Every row gives one point. To make a cloud, some directions were put in groups of two or more. Within a group, all points are equally far from the middle, so they leave a hole (a ring in 2 directions, a hollow ball in 3). The other directions are filled evenly. Then the cloud was stretched, turned, moved and blurred a little. How many holes are there, and how many directions does each take, smallest first?
In the rows, zero is written as 100.

Cloud:
[75 69 73]
[67 86 61]
[85 52 51]
[59 148 117]
[130 89 163]
[124 127 27]
[93 42 48]
[64 91 73]
[117 143 64]
[163 63 54]
[151 100 118]
[93 160 99]
[146 121 60]
[147 125 115]
[135 136 76]
[80 155 94]
[116 127 23]
[76 163 113]
[67 89 57]
[68 124 67]
[117 71 144]
[109 162 109]
Holes: 1 (2)

Cloud (28 x 4):
[107 115 108 15]
[55 110 123 112]
[82 115 148 25]
[112 137 195 132]
[58 128 108 93]
[69 119 89 81]
[115 110 85 140]
[118 144 165 110]
[140 90 89 116]
[65 174 160 104]
[113 120 167 79]
[114 79 62 46]
[135 114 127 30]
[152 135 145 92]
[45 141 128 99]
[121 131 153 96]
[64 81 99 123]
[124 63 139 73]
[66 106 100 92]
[104 122 89 47]
[95 156 62 107]
[125 85 91 43]
[53 94 125 45]
[134 104 90 89]
[49 89 105 92]
[141 181 129 90]
[110 128 51 87]
[108 76 140 101]
Holes: 0

Cloud, 29 rows:
[80 159 102 43]
[128 116 106 122]
[89 152 143 140]
[141 114 50 144]
[27 157 112 59]
[72 40 93 66]
[20 116 84 121]
[99 72 141 66]
[111 59 82 121]
[122 49 71 23]
[40 121 88 133]
[79 111 55 71]
[103 128 19 97]
[68 26 103 105]
[88 96 124 95]
[93 108 126 86]
[61 43 129 98]
[43 89 30 74]
[89 108 73 40]
[48 118 94 73]
[136 123 94 92]
[127 149 94 141]
[34 45 91 88]
[10 106 52 93]
[108 42 91 122]
[55 84 118 97]
[121 150 110 125]
[43 83 88 173]
[154 49 93 118]
Holes: 0

Cloud:
[57 16 133 110 119 111]
[82 78 103 147 86 43]
[195 73 91 104 116 135]
[61 108 71 74 66 61]
[18 71 87 103 95 115]
[69 123 134 110 88 61]
[138 55 149 150 126 104]
[106 64 153 122 114 181]
[117 68 36 102 81 98]
[152 63 93 140 94 97]
[137 69 108 106 163 145]
[153 70 116 150 95 106]
[100 159 126 93 88 147]
[113 39 84 128 149 54]
[122 56 181 139 94 130]
[119 51 49 94 146 78]
[146 96 62 95 70 102]
[68 109 134 94 132 53]
[113 122 90 151 144 109]
[74 124 139 145 88 79]
[160 82 89 93 139 154]
[95 31 106 136 74 90]
[143 131 148 105 156 107]
[119 144 115 129 70 82]
[107 45 63 130 99 138]
[102 62 102 163 101 168]
[120 76 96 70 135 136]
[145 131 83 93 58 119]
[148 124 73 137 134 125]
[103 58 97 130 125 167]
[79 107 144 123 53 143]
[35 55 129 152 115 63]
[102 67 161 125 83 69]
[84 70 120 116 54 63]
[146 60 78 77 84 112]
[129 42 114 149 121 98]
[53 98 75 102 124 135]
[124 100 120 173 99 108]
[98 118 109 150 115 69]
[95 64 120 102 63 137]
[123 145 93 92 60 102]
[91 45 162 140 145 96]
[55 18 133 105 120 110]
[90 106 86 127 144 161]
[85 121 161 130 84 91]
[20 97 99 100 59 73]
[122 153 80 89 106 128]
[104 108 118 112 63 59]
[132 42 82 103 113 141]
[157 64 76 92 149 92]
Holes: 1 (4)

Cloud (86 x 8):
[43 52 116 56 146 131 83 123]
[66 125 125 158 135 102 89 127]
[115 76 44 118 60 92 141 97]
[60 95 106 74 113 88 24 139]
[62 75 42 113 73 100 148 139]
[65 88 95 69 153 63 76 152]
[40 40 66 39 56 129 111 116]
[78 56 80 166 111 126 100 122]
[111 111 108 34 103 140 134 109]
[41 61 119 31 102 100 76 148]
[89 131 91 136 117 105 130 170]
[52 88 101 57 100 134 29 60]
[144 86 43 152 91 95 99 109]
[31 33 86 94 94 55 86 92]
[100 104 39 59 78 96 148 126]
[66 105 64 103 133 76 35 93]
[87 53 117 57 64 86 155 76]
[117 73 43 64 35 109 123 69]
[108 123 129 78 88 138 168 133]
[42 82 95 112 82 27 111 97]
[117 137 64 114 7 59 75 80]
[95 49 90 110 100 166 64 121]
[67 65 59 73 148 103 63 108]
[86 81 88 138 25 83 32 94]
[88 104 153 70 52 158 162 125]
[136 97 19 93 132 107 78 121]
[99 124 102 105 5 78 80 105]
[99 28 112 62 52 105 99 80]
[67 105 87 46 141 82 112 124]
[67 116 97 79 95 109 14 111]
[116 106 49 14 59 84 94 114]
[110 111 137 112 30 105 121 154]
[79 6 119 65 51 105 100 109]
[111 168 24 99 70 120 125 118]
[37 67 76 36 115 106 95 142]
[49 139 101 117 131 101 73 91]
[114 68 57 128 35 151 57 84]
[68 81 134 11 69 107 87 120]
[48 40 85 51 46 65 61 118]
[114 79 10 56 50 72 113 86]
[131 145 85 117 56 169 66 57]
[64 28 111 47 61 110 109 156]
[94 136 85 97 47 143 62 139]
[64 118 66 60 137 70 72 124]
[81 76 58 49 69 70 143 87]
[48 77 177 80 31 79 105 81]
[122 92 132 154 31 87 81 100]
[61 151 83 128 111 98 86 138]
[58 150 64 71 85 51 102 106]
[50 141 69 86 123 91 54 102]
[88 129 40 50 127 61 66 120]
[8 22 124 70 91 69 127 113]
[86 98 131 9 79 115 133 105]
[50 22 130 145 84 148 127 108]
[95 115 85 87 70 74 79 23]
[34 27 98 91 109 84 73 80]
[93 112 35 115 116 118 98 171]
[143 67 85 84 88 129 84 86]
[102 94 73 154 63 88 148 102]
[86 28 92 85 114 146 58 122]
[100 162 118 114 102 51 99 149]
[98 123 80 140 50 25 101 106]
[74 65 24 98 105 49 50 77]
[82 56 141 95 105 186 97 111]
[54 73 158 130 32 95 84 87]
[81 82 106 95 87 152 93 173]
[78 105 85 138 108 50 71 74]
[115 100 93 28 84 62 99 140]
[120 78 39 148 73 88 123 105]
[13 60 119 29 73 100 102 112]
[49 72 89 36 95 172 108 124]
[138 184 78 106 68 130 67 94]
[62 101 103 166 80 52 113 91]
[136 135 118 125 96 63 45 97]
[46 107 137 60 102 124 47 99]
[118 78 68 111 31 161 85 59]
[119 93 118 143 31 125 100 79]
[96 109 51 36 89 48 105 127]
[100 121 117 104 28 43 98 97]
[83 64 78 153 111 121 136 97]
[73 146 51 136 109 132 60 115]
[112 102 141 146 43 104 71 76]
[59 71 59 102 90 85 11 74]
[116 173 90 67 80 76 61 101]
[85 29 87 110 33 119 101 140]
[81 106 72 35 84 53 123 112]
Holes: 3 (2, 2, 2)
